Each row is a point. The last column is the point's height on a tilted bowl or saddle (a function of degree 2), plus a little noise. Count its main directions that bend up, bend down and stay straight.
In the rows, zero is written as 128.

Points (10 x 3):
[[130 120 135]
 [122 145 152]
 [172 144 143]
 [158 104 128]
 [103  86 143]
 [141  64 136]
 [ 78 157 192]
 [151 163 159]
 [118 188 201]
 [210 177 181]]
Directions: 2 up, 0 down, 0 straight

Points, 10 rows:
[[ 60 125 186]
 [138 178 124]
 [ 88 119 176]
 [138 121 155]
 [ 78  49 204]
 [115 102 156]
 [164 101 112]
 [ 73 154  95]
 [138 179 121]
 [161 105 124]]
Directions: 1 up, 1 down, 0 straight

Points (11 x 3):
[[ 99 161 103]
 [165 167  91]
 [ 97  47 161]
 [170 187  51]
 [182 146 114]
 [174  97 170]
 [104  99 165]
 [112 169  96]
 [136 167 101]
 [141 150 126]
 [106  92 168]]
Directions: 0 up, 2 down, 0 straight

Points, 15 rows:
[[ 94 147  98 147]
 [134 109 128 145]
 [106 206 154 100]
 [168 193 151  85]
 [137  77 137 135]
 [109 131 106 151]
 [144 110  66 116]
 [118 142 139 150]
 [161 177 149 107]
 [158 116 117 130]
 [177 200 191  57]
 [205  55  71  25]
 [ 78 148 118 148]
 [110 130 152 152]
 [128  67 152 129]]
Directions: 0 up, 3 down, 0 straight

Points, 18 rows:
[[141  77 133 163]
 [137  40 185 215]
 [112 108 153 153]
 [139 126 211 192]
 [ 79 156 181 180]
 [135  91 174 170]
 [153 164 138 155]
 [166 128  95 151]
 [ 57 133 127 158]
 [152  65  75 184]
 [ 74 143 106 142]
 [ 93 133 109 138]
 [112  96  99 149]
 [164 112 132 153]
 [ 93 146 116 138]
 [ 51 176  60 155]
 [150 148 105 143]
 [ 85 144  83 138]]
Directions: 3 up, 0 down, 0 straight

Points (16 x 4):
[[112 161 183  76]
 [ 73 169 198  22]
 [101 140 112 161]
 [146 153 129 142]
 [135  70  85 142]
 [116 169 116 146]
 [ 33 122 142 105]
 [ 81 171 145 113]
 [100 118 108 163]
 [165 142 146 138]
 [134 105 162 127]
 [159 153  94 150]
 [139  48 155  93]
 [157  34 104  94]
 [113 141  55 175]
 [108 102 140 134]]
Directions: 0 up, 2 down, 1 straight

Points, 26 rows:
[[142  98 133 168 154]
 [184 101 173 120 140]
 [193 124  42 123 196]
 [129  78 161 104 151]
 [162 124 121  95 133]
 [103 160 132  95 156]
 [133 132  99  76 152]
 [120 165 186 131 175]
 [119  99 157  60 152]
 [154 133 147 183 164]
 [111 148 141 142 150]
 [149 112 131 143 142]
 [112  58 157 249 230]
 [ 82 115 112 170 155]
 [128 150 151  88 142]
 [ 60 154 128 178 171]
 [121 145 167  94 147]
 [155  79 122 127 155]
 [136 109 141 125 139]
 [123 145 155  74 144]
 [127 113 147 201 170]
 [123  98 137 158 151]
 [103 183 146 121 171]
 [120 204 168 127 197]
 [ 96 116 102 214 164]
 [111 143 105 147 147]]
Directions: 3 up, 0 down, 1 straight

Points:
[[ 99  91 118  94 130]
 [102 140 179  99 121]
 [152 120  89 188 172]
 [159 146 133  86 153]
 [ 95 108 102 140 126]
 [ 83 122 118 104 113]
 [151  34 122 126 193]
 [128  28 202 196 201]
 [ 96 163 135 117 114]
 [151 138 152 113 141]
 [180 115 119 119 167]
 [163 153  96 101 157]
 [103 108 143 116 118]
 [ 67 149 123  86 111]
 [ 89 166  75 162 144]
 [154  97 143 177 159]
 [193 173 196  77 218]
 [142 133 149 155 137]
 [134 122 127 119 130]
 [141 126  74  96 152]
 [164 134 212  78 190]
 [ 18 118 184 111 113]
 [128 145 131 115 125]
 [188 131 134  81 182]
 [ 94  37  70 114 191]
 [155 175 102 141 157]]
Directions: 4 up, 0 down, 0 straight

Points:
[[108 122 130 137  97]
 [ 82 164 121 120  90]
 [146 135 138  83 140]
 [162 136 122 101 145]
 [134 102  53 123 101]
 [107 154 176 149  70]
 [137 130 116 125 123]
 [ 97  10 139 185  40]
 [131 131  54 116  98]
 [152 142 167 114 127]
 [152 110  34 133 103]
 [125 105 111  76 117]
 [170 166 111 121 147]
 [186 121  83  76 144]
 [157 100 105 170 116]
 [118  98 148  97 115]
 [142  68  95 104 123]
 [100 104 127 139  91]
 [133  89 129  88 127]
 [124 162 180 190  33]
 [139  96  80   7  70]
 [145 111  61 182 109]
 [ 81 187 166 113  90]]
Directions: 0 up, 1 down, 3 straight

Points (45 x 7):
[[ 74 127 184  80 159 132  89]
 [105  93 160 213 138 173  62]
 [109 151 119  73  97 101 113]
 [ 98 149 140  85 194 124 120]
 [123 155  82 151 165 108 130]
 [124 172 182 113 186 109 101]
 [ 85 122 115  94 122 144 118]
 [196 143 145 121 122  94 105]
 [140 168 135 108  91 160 114]
 [188 171 137  99 126  85 107]
 [147  97 162 117 128 129 107]
 [118  90 184 131  36 147  44]
 [186 126 148 155 119  99 103]
 [ 57 107 114 185  97 126  66]
 [159 160 242 163 123 150  48]
 [159  99 154 187 183 148  93]
 [141 132 165 108 140 193 101]
 [158 118 141 113 140 111 120]
 [ 98 101 166 148  80 154  77]
 [133 178 158 188 126 147  96]
 [165 133 141 130 148 114 122]
 [158 136 137 138  90 158 110]
 [182 130  93  98 186  83 118]
 [160  70 136 111  81  98  82]
 [129 119 123 141 146  81 116]
 [131  88 104 105 128 143 119]
 [181 116 111 160 120 127 116]
 [122 163 102 150 129 137 128]
 [102  98 202 128 144 166  76]
 [138  98 167 154 118 104  94]
 [166 152 161 249  77 182  32]
 [157 144  83 104 104 143 128]
 [ 90  91 122  52  86 189  73]
 [109  78 124 121 113 137 105]
 [ 72 122 163 115 145 164  96]
 [134  87 143 148 107 152 101]
 [175 103 115 174  98 125 102]
 [126  80 134 112 161  84 104]
 [116 173 107 151 128  36  89]
 [121 151 183 149 136  80  88]
 [131 162 144 100 128 111 122]
 [142  76  50 154  45 145  64]
 [157  80 115 148  91  98  95]
 [126  93 131 110 163 182 108]
 [104 189 146  72 137  72 100]]
Directions: 0 up, 6 down, 0 straight

Points, 42 rows:
[[152 162 129 122  84 144  97]
 [ 84 136 150 143 159 176  95]
 [ 99 160 116 166 134 125 123]
 [146 133 128  75 108  47 124]
 [201  66 127 165 124 122 132]
 [155 151 145 161 107 139 113]
 [ 69 146 101  65 158  84 191]
 [ 78 138  73 186 129 143 105]
 [104 110 161 130 144 179  97]
 [203  88 127 100 133  92 109]
 [139 144 129 172 125 140 123]
 [ 96  76  95 174 128 141 102]
 [105 183 119  74 144 116 151]
 [154 131 159 167 190 171 104]
 [100 146  88 141 181 165 112]
 [194 102 126 160 154 149 127]
 [163  73 129 176  41 161 136]
 [ 95 147 130 122  70 159  92]
 [214 154 133 117 111 175  86]
 [167 117 190 129  73 106  71]
 [167 139  89  95 120  84 123]
 [154 150 135 144  37 139  69]
 [ 49 135 193 119  38 145  21]
 [147 177 109  90 108  95 118]
 [153 137 113 144 119 110 121]
 [ 95  86 115  79  96 157 119]
 [110 149  58 113 146 141 124]
 [ 94 167 128  77 121 175 105]
 [ 73 148 125 114 162 106 142]
 [159 149 117 169 101  82 101]
 [ 61 186 203 145  90  80  28]
 [ 92  96  99  98 145 105 138]
 [120 192 171 119 121 106  90]
 [191 175  74  46 122 141  75]
 [ 95 134 162 160 112 135  97]
 [116 140 174 160 182 210  79]
 [ 35 146 125 217 113 189  65]
 [173 185 123 124  78 120  71]
 [204 143 128 171 195 144 108]
 [237  97 134 165 127 155 138]
 [185 136 123 130 133 174 111]
 [155  80 107 167 104  61  95]]
Directions: 1 up, 4 down, 1 straight

Points, 45 rows:
[[100  92 189 190 103  55  69]
 [169 194  81  70 108 107 151]
 [164 137  56 150 132 104  93]
 [138 174 115 168 118 119 106]
 [117 148 166 148  78 143  97]
 [177 184 127  91  89  98 142]
 [152  79 127 114 168 164 153]
 [173  83  59 175 174 140  84]
 [ 77 176 101 143 119  82  68]
 [103 116 184 186 115 145  86]
 [147 145 130  80  88 133 157]
 [ 79 140 128 202 115 102  63]
 [130 155 132 204 197 173 123]
 [ 94 118  93 121 148  37  36]
 [ 95 174 137 100  77 121 124]
 [174  95 166 131 195 126 175]
 [126 175 135 225 105 111  91]
 [125 129 103 118 224 142 109]
 [141 230 111 139 172  90  40]
 [149  80 155 148 180 133 158]
 [ 80  98  99 171 140 183  72]
 [122 116 127 128 143 124 111]
 [123  89 102  99 154  70  75]
 [168 136 141 122 163 178 148]
 [146 134 159 161 211  62 104]
 [ 45 102 149 121  79 116  64]
 [134 112 150 119  65 103 114]
 [155 132 142 160 117 137 112]
 [ 84 159 150  71 169 106 105]
 [125  82 156  81 146 187 182]
 [142 123 121  98  92 161 144]
 [ 94  83  74 127 165 149  66]
 [ 86 133  92  83 110 165 111]
 [138 115 204 218 140 130 105]
 [ 96 129 147 119  44 121 110]
 [169 164  95 139  97 112 130]
 [158 124 122  67 156 112 142]
 [138  89 149  79  71  85 137]
 [164 119 120 111 116  94 112]
 [181 170 130 119  95 149 141]
 [ 98 145 150  86   9 147 155]
 [ 64  87 150 101 104  99 100]
 [ 95 150 110 164  77 128  97]
 [ 95 122  37 153  44 204 125]
 [150 143 123 110 165 125 119]]
Directions: 2 up, 3 down, 1 straight

Points, 47 rows:
[[143 107 107  63 187 115 162]
 [100 139 211 122 148 159 103]
 [142  65 118 157 163 103 170]
 [149 142 184  93 119 178 104]
 [125  94 194 107  81  84 104]
 [160 125 120 104 136 185 139]
 [103 201 179 119 142 127  89]
 [148  92 114 112 134 171 145]
 [ 81 158 160 107  89 169  90]
 [201  85  96 105 114 101 156]
 [100  90 127  80  71 138 129]
 [ 83  98 171  96 141 146 130]
 [148  60  80 188 150  74 170]
 [127 129  90  74 140 134 139]
 [128  91 171 141 146 103 151]
 [ 90 152 161 197 112 104 157]
 [138 115 145  98  83  86 107]
 [183 139 132 113 123 157 146]
 [ 72 108 127 153 168 108 147]
 [127  95 108 144 160 153 147]
 [107  43 151 239 109 188 249]
 [118 122  97  74 118 126 135]
 [130  96 122 161 171 162 150]
 [168 139 144 111 115 140 132]
 [105 129 145 114  86 137 115]
 [ 73 144  93 152 157 145 121]
 [130 119 109 134 103 121 139]
 [108  76 144 171 128 117 181]
 [183 123  97  94 148 190 154]
 [201 143 137 117 188 178 164]
 [100 100 180  93 123 144 120]
 [138 180 131  94 116 142 113]
 [ 77 133   7  82 112  96 112]
 [164  39 131 111 169  94 180]
 [145 116 138  74 177  93 142]
 [ 85  96 137 131 138 112 150]
 [148 131 121 181  74 103 163]
 [134  84 126 103  56 123 134]
 [133 112 131  87 100  56 105]
 [195 160  46 118  53 157 160]
 [ 97 135 140 101 153 159 122]
 [132 166  74  96 156 118 120]
 [119 142 151 102  81 124 101]
 [ 87 178 125 119 157 152 110]
 [159 180 117 174 100  90 131]
 [156 161 129 155 118 132 144]
 [136 188  58 128 106 177 134]]
Directions: 2 up, 2 down, 2 straight

Points (64 x 9):
[[143 120 102  68  93 230 169 107 193]
 [108  46 149 151 157 144 124  72  82]
 [150 121  99 128 171 194 138 155 120]
 [149 156 113 173 141 149 151  48 145]
 [128 176 119  96 171 146 143 132 122]
 [112 158 110 158 100 112  91 177  94]
 [120 127 152  98  46  46 148 219  90]
 [ 99 120  95 169  77 140 194 160 175]
 [ 92 127 114 130 152 122 153 119 132]
 [118 132 160 180 126 122 137  94 128]
 [120 135 146 183 113 112 196 117 158]
 [202 170 119 147 167 114  76  89  84]
 [134 209 127 170 149  94  99 183  94]
 [226  88 154 135 118 191 105 119  80]
 [157  86 112 167 135 126 161 193 151]
 [113 144 137 120 128 135 138  77 127]
 [ 74 172  90  85 131 141 174 157 152]
 [ 95 150 166  85 181 110 133  99  84]
 [120 124 121  56 122 111  85 128  66]
 [114 105 175  83 189 132 117  93  54]
 [148 178 150 129 159  96  82 119  75]
 [144 133  98 105 185 124 141 200 116]
 [ 96  66 128 167  56 159 150 100 144]
 [ 94 163 157 215 157 119  66 131 100]
 [114  77 149 153 171  94 221 112 167]
 [ 70 104 191  68 161 129 127 149 100]
 [132 105 198 143 139 120 150 130 114]
 [126 152 186 139 187  85 141 160  82]
 [ 75 135  99 135 179 100  79 103  72]
 [134 199 168 121 105  92 166 182 113]
 [163  67 129 191 138 146 110 149  97]
 [210 120 142  71  69 158 123 128 119]
 [126 124 171 112 133 133 157 106 132]
 [145  93 113 181 126  98  86 143  88]
 [185 138 127  62 100 129 135  81 115]
 [162 106 125  74  46 147 113 205 108]
 [175 112 168  69 134 159 117  72  90]
 [133  51 160 121 127 121 212 205 210]
 [ 87 122 102 133 185 123  62  97  59]
 [151 107 123 117 167 211 106 136  95]
 [112 131 101 112 134 135 164 195 159]
 [106 138 113 211 137  67  77  70 110]
 [149  97  12  79 195 121 112 202  99]
 [168  82 109 137  90  84 169  87 151]
 [ 91 208 210  98 219 192 150 155 103]
 [225 130 105 104 127 139 153  81 123]
 [121 153 152 181 138  96 112 155 102]
 [172 146 162 141  48 124 142 109 116]
 [ 65 123 158 132 138 133 154 120 133]
 [107 130 150  76 148 126 121 149 107]
 [136 154 171  68 157 117 143 130 104]
 [117 168  91  88 134  69 184 132 136]
 [106 109 161  83 126 185 152 160 162]
 [152 106 101 151  67  84 147 146 135]
 [143 130 149 162 200  70 126 161  78]
 [195 138 132 114 216 154 102 149  33]
 [131 139 170 133 121 163 122 125 128]
 [ 96 147 117 178 111  21  83  14  53]
 [145 119 163 143 121 166 127  87 130]
 [101 146  53 120 150 129 159 188 155]
 [123 127  66 118 196 159  74 201  64]
 [147 125 133  87  97 130 127 136 124]
 [ 98  88  96 192 118 102  55 103  69]
 [165 163 142 150 117  65 172  89 109]]
Directions: 2 up, 4 down, 2 straight

Points, 73 rows:
[[116 107 137 110  42 106 112 172 101]
 [ 85  66 116 175  65  68 175  94  87]
 [118  37  97 125 101 108 157  74 100]
 [ 30 144 163 124 142  96  77  89 193]
 [115  90 101  62 229 170 126 145 103]
 [ 87 114 187  82 139  36 103 149 197]
 [129 108 122 112 120 182 153 107 107]
 [ 55 119 160 117 128 134 108 219 104]
 [178 133 182  72 121 138 100 120 122]
 [120 114 163 111 119  98 117 117 167]
 [ 80 129 124 147  83 104  72  36 135]
 [184 115  71 117 125 119  49  96 134]
 [122  87 120 176 140 192 122 114  94]
 [106  77 153  86 102 161 150 176  73]
 [103 180 134  93  91 113 111 107 146]
 [141 127  81 127 119  93  99 126 150]
 [130 130 131 115 128  62 157 129 164]
 [128 176 141  97 135 132 139  96 143]
 [162 151  87 162  42 140 171  99  78]
 [131 184 145 108 117  87  89 155 146]
 [123 180  64 127 178 157  90 184  87]
 [111 140 123 114  99  70 149 101 158]
 [124 151  95 137 170 105 168 131 132]
 [134  92  86  75  81 144 133 157  82]
 [143 149 136 117  83 165 136 128 106]
 [174 112 117 162 122 104 103  96 147]
 [102 155  96 155 111 182 163 170  66]
 [ 17  71 146 152 126  97 153  65 140]
 [151 139 136 132 121 112 155 141 141]
 [152 167  99 195 142 131 103 116 115]
 [ 85 160 151 125  91 174 104  58 122]
 [168  93  68 164 166 119 139 125 142]
 [122 167 172  65 157 143   7  81 130]
 [155 115 144 103  56 180 159  98  76]
 [131 104 158 157  56 101 141 115 113]
 [150 179 142 193 132  74  68 157 122]
 [123 145 136 114 150  75 118  98 179]
 [ 95 134 182 101  98 133 116 157 126]
 [ 61  83 166 112 145 154  76 127 138]
 [ 88 126 188 128 172 116 167 111 142]
 [163 105 173 107 138 119 177 109 129]
 [167 157 103 142 177 127  84 121 149]
 [147 178 105 140 197 153 131 139 111]
 [153 103  84 153 112 137 120  98 125]
 [130 128 106 128 103 212 195 170  36]
 [ 77 153 122  73 101 111 127  79 155]
 [171 121 109 131 118 128 130 107 142]
 [111  91 135 150 140  99 136 114 162]
 [197 146  95 147 117 129 180 125 115]
 [145  84 210 106  97 154  91 131  95]
 [172 105 100  81 147 196 191 126  73]
 [130 177  64 187  97 103 104  78  97]
 [ 87 114 187 151 161 132 135 173 130]
 [120 131 141 182 102 124  97 134 123]
 [131 118  92 128 130  91 168 113 143]
 [149 127 149  79  96  77  73  91 153]
 [ 97 142 161 127 134 130 201 114 113]
 [ 94 170 129 170 120  93 137 189 131]
 [149 112 120 126  94 153 143 205  91]
 [ 61 129 193  93 107 171  99 120 110]
 [133 128 138 169 115 116 126 107 140]
 [162 118 106 101  87  63  77 181 137]
 [188 175 136 109 173 177 144 134  95]
 [135 115 164 106 189  61 166 135 155]
 [125 114 126 104 143 104 130 156 156]
 [ 94  84 104  96 169 118 114 121 161]
 [104 117  84 108 168 133 124  91 157]
 [149 105 153 165 185 158 105 120 142]
 [130 152  83 108 110  72  84 109 152]
 [164 111 132 192  57 162 121 168  52]
 [157 199 130 201 203 182 214 117   7]
 [116 123 186 129  97 119 128 135 137]
 [104 157 121 143 117 163 169  89 114]]
Directions: 0 up, 5 down, 3 straight

Points (75 x 9):
[[133  62  85  75  93 134 117 125 169]
 [ 92 156 200 194 119 136  92 166 148]
 [104  82  83 115 165 112 125 153 151]
 [129 137 101 181 193 174 135 213  90]
 [155 155 149 129 178 153 139  78 149]
 [111 176 154 153 141 129  82  95 120]
 [102 180 135 194 140 124  90  98  95]
 [140 171 174  91  92 142 106 172 185]
 [135 137 100 148 153  78 143  67  87]
 [129 170 131  91 101 155 126 112 148]
 [ 62 149  87 124 144 129 116 161 152]
 [128 101 105 121 155 119 164 161 135]
 [140 128 107 120 166  92  39 117 141]
 [ 50 113 163 212 154 150 113 139 105]
 [ 99  75 178 191 159 172 149 113  91]
 [158 108  16 156  41 119 172 119 216]
 [149 160 145 159 100 160 166 152 144]
 [ 30  95 143 175 113  75 159 158 184]
 [108  72 110 201 111 138  97 119 101]
 [114  77 115  92 132 141 181 170 151]
 [ 81 112 143 209 171  75 212 127  82]
 [ 69 105 142 135 184  79  94 149 156]
 [ 35 124 140 120 103 143 152 153 174]
 [226 115 120  46 115 112 136 119 183]
 [165  95 146 118  86 170 132 185 179]
 [126 111 155  80 166 178 143 164 154]
 [116 204 130  90 102  28  79 106  57]
 [140 172 126 115  94 176 134  91 153]
 [105 106  89 136 102 147 215  53 165]
 [100  69  89 136 107 125 115 182 167]
 [104 108 113 142 178 145 119 199 119]
 [124 195 153 105  79 118 117 101 120]
 [107 101 132 105  88 128 158 102 154]
 [111 206 141 104 116  68 118  86  81]
 [ 78 147  94 120  24 150 102  97 180]
 [ 72 101  49 177 163  38 128  92 166]
 [139 171 150  58  95 105  92 105 108]
 [140 178  40  98 161  92 184 128 165]
 [153  74  84 141  94 183 147 141 168]
 [117  68 119 123 141 132 135 114 147]
 [197 133 147 110 157 105 177 112 171]
 [134 152 125 162  38  87 136  72  56]
 [ 59 134 168 147  93 115  92 128 161]
 [ 78 111 157 111 116 137 114  56 154]
 [109 128 134 136 110  91  96  57  71]
 [112 100 128  91 103  98 114 120 132]
 [168 122 113 163 124 106 121 132 108]
 [ 66 187  81 123 148 170 100  87 181]
 [ 83 157 184  93  93 130 153 107 164]
 [171  91 113 133 209 110 124 123 160]
 [173 132  84 151 102  90 129 119 109]
 [137 119 182 125 141 131  95 154 160]
 [ 84 103  79 117 121 165  95 140 177]
 [175 100  67  63  89 145  84 157 163]
 [ 87  62 159 121 188  38 174 249 189]
 [100 104 119  76 132 138 106 124 151]
 [105 117  88 158 178 184 113 110 147]
 [132  73 146  79 111 180 171 126 198]
 [ 74 105 191 113 123 160 133 181 172]
 [135 117 133 137 218 100 106 118 154]
 [119 106 133  80 127 116 141  51 135]
 [ 75 171 113  97 118 196  95 136 182]
 [ 81 106 121  93 155 158 160 178 121]
 [ 56 142 114 178 119  66 131  84 108]
 [ 80 132 166 143 140 119 129 100 128]
 [183 168  57 107 180 108 206 133 191]
 [117 134 162 127 146 162 120  86 146]
 [134 186  91 141  72  43  71 190 176]
 [131  72 153 109 139  51 144 126 153]
 [160  71 122 167 139 204 127 116 123]
 [130 118 109  45 129 108 132 124 129]
 [102 135 125 130 118 154 160 118 137]
 [116 121 132 184 188 122 132  89  89]
 [ 85 126 180 157 110 158 105 102 145]
 [147 119 120 219 139 143 130 154  69]]
Directions: 5 up, 2 down, 1 straight

Points (77 x 9):
[[175 127 143 133 188  57  58 144  69]
 [ 86 185  78 159 152 114 119 158 151]
 [ 70 103 148 118 181 154  60 103 144]
 [149 102 100 124 144 144 167 129 101]
 [ 76 150 134 138 151 120 136  86 178]
 [100  79 160 133 138 121 100 175  94]
 [160  92  78 156  86 161  91 117 142]
 [140 104  90 109 146 183  74 136 170]
 [148 203 207 126 140  83 107 160 107]
 [ 95 170  69 147 202 168 212 169 140]
 [147  88 117 125  76  82 103 154 118]
 [ 72 120  69 137 127 129  45 149 203]
 [107  66 143  55  63 100  86 203 146]
 [ 78 152 138 137 108 161 109  93 177]
 [124 174 109 180  61 166 164  61 169]
 [152 183 114 120 173 127  86 136 143]
 [129  93  63 169 182 185 144 136 125]
 [ 34 190 125 175 204 128 149  81 228]
 [105  79 143 174 158 175 153 188 108]
 [116 108  69 109  79 184 184 142 119]
 [102 155  60  88 145 140 145 109 196]
 [123 109 150  91 155 173 103 137 147]
 [ 96 155 185 182  90 127 115  86 166]
 [116  68 110 167 140  68  86 125 129]
 [ 88 201 137 128 117 106 160 138 139]
 [135 121 117 182 199 129 155 153  80]
 [ 90  85 207 126  97 139 127 133 127]
 [158 103 148 111  58 147 127 154 114]
 [147 116 138  27 192 118 166 133 125]
 [ 99 146  54 140 182 144  94 151 151]
 [182 212 144  86 166 108 159 133 172]
 [ 94 185 158 128 134 188 115 163 126]
 [179 142 106 144 103 138  84 141 124]
 [129 226 140  28 114 115 181 136 173]
 [ 94 117 155 112 147 159  88 134 136]
 [145 134  76 142 149 161 160 176  87]
 [ 82  56 197 173 157 132 191 143 138]
 [148 120 200 139 115 111  80 101 127]
 [145 178 174 115 110 133 125 107 138]
 [ 79 140 145 121 181  68 122 183  24]
 [ 97 125  74 165 138  99 115 116 168]
 [114  95  91 115 156  89 126 127  99]
 [113  76 201 124 213 137 139 140  62]
 [178 105 163 117 119 128  85 178 106]
 [ 97 175 151  94 109 152  38  75 188]
 [121 102 164 101 141 137 220 109 129]
 [156  75 160  86 150 173 151 154 119]
 [ 29 169 188 146 146  93 133 160  58]
 [127 148  54 147 137 109 107 114 170]
 [146 148  89 139  99 173 129 156 123]
 [ 88 129 177  97  92 125  74 181 121]
 [160 168 118 102 173 148 174 152 127]
 [126 168 170 212 139 189 106  90 148]
 [178 187 114 141  57 174 118 133 101]
 [116  30 158 157 164 136 109 139 106]
 [125 198 146 172  75 119 157  95 168]
 [171 110 134 140  60 104 141 130 103]
 [124  95  94 129 103 106 203 113  87]
 [202 134  80  86 110  21 113 145  83]
 [ 61 152 106 172 120 146  43 180 161]
 [118 183  99 144 196 110  68 112 163]
 [212 130 169 150 163 180 138  98 120]
 [165  69  98 159 109 124 154  64 129]
 [126 158 102 112 145  53 176 167  65]
 [176 154  57 114  79 148 122 220  93]
 [106 157  58  86  81  93 152  62 177]
 [161  90  97 102 117  53 104 147  76]
 [161 165 102 132 161 160  96 107 159]
 [113 187  78 130 137 168  98 105 208]
 [111  97  96 157 159 158 129  75 195]
 [142 161 124 173 126 155 138 141 129]
 [121 139 167 127 112 157 128 114 139]
 [155 166 156  55 159 110  78 133 157]
 [145 157 162 132 134 142 114 100 145]
 [141 156 105 164  72 136 112 103 155]
 [ 79 157 176  80  59 115  89 159 118]
 [167 114 145 115 115 179 185 151 106]]
Directions: 4 up, 3 down, 1 straight
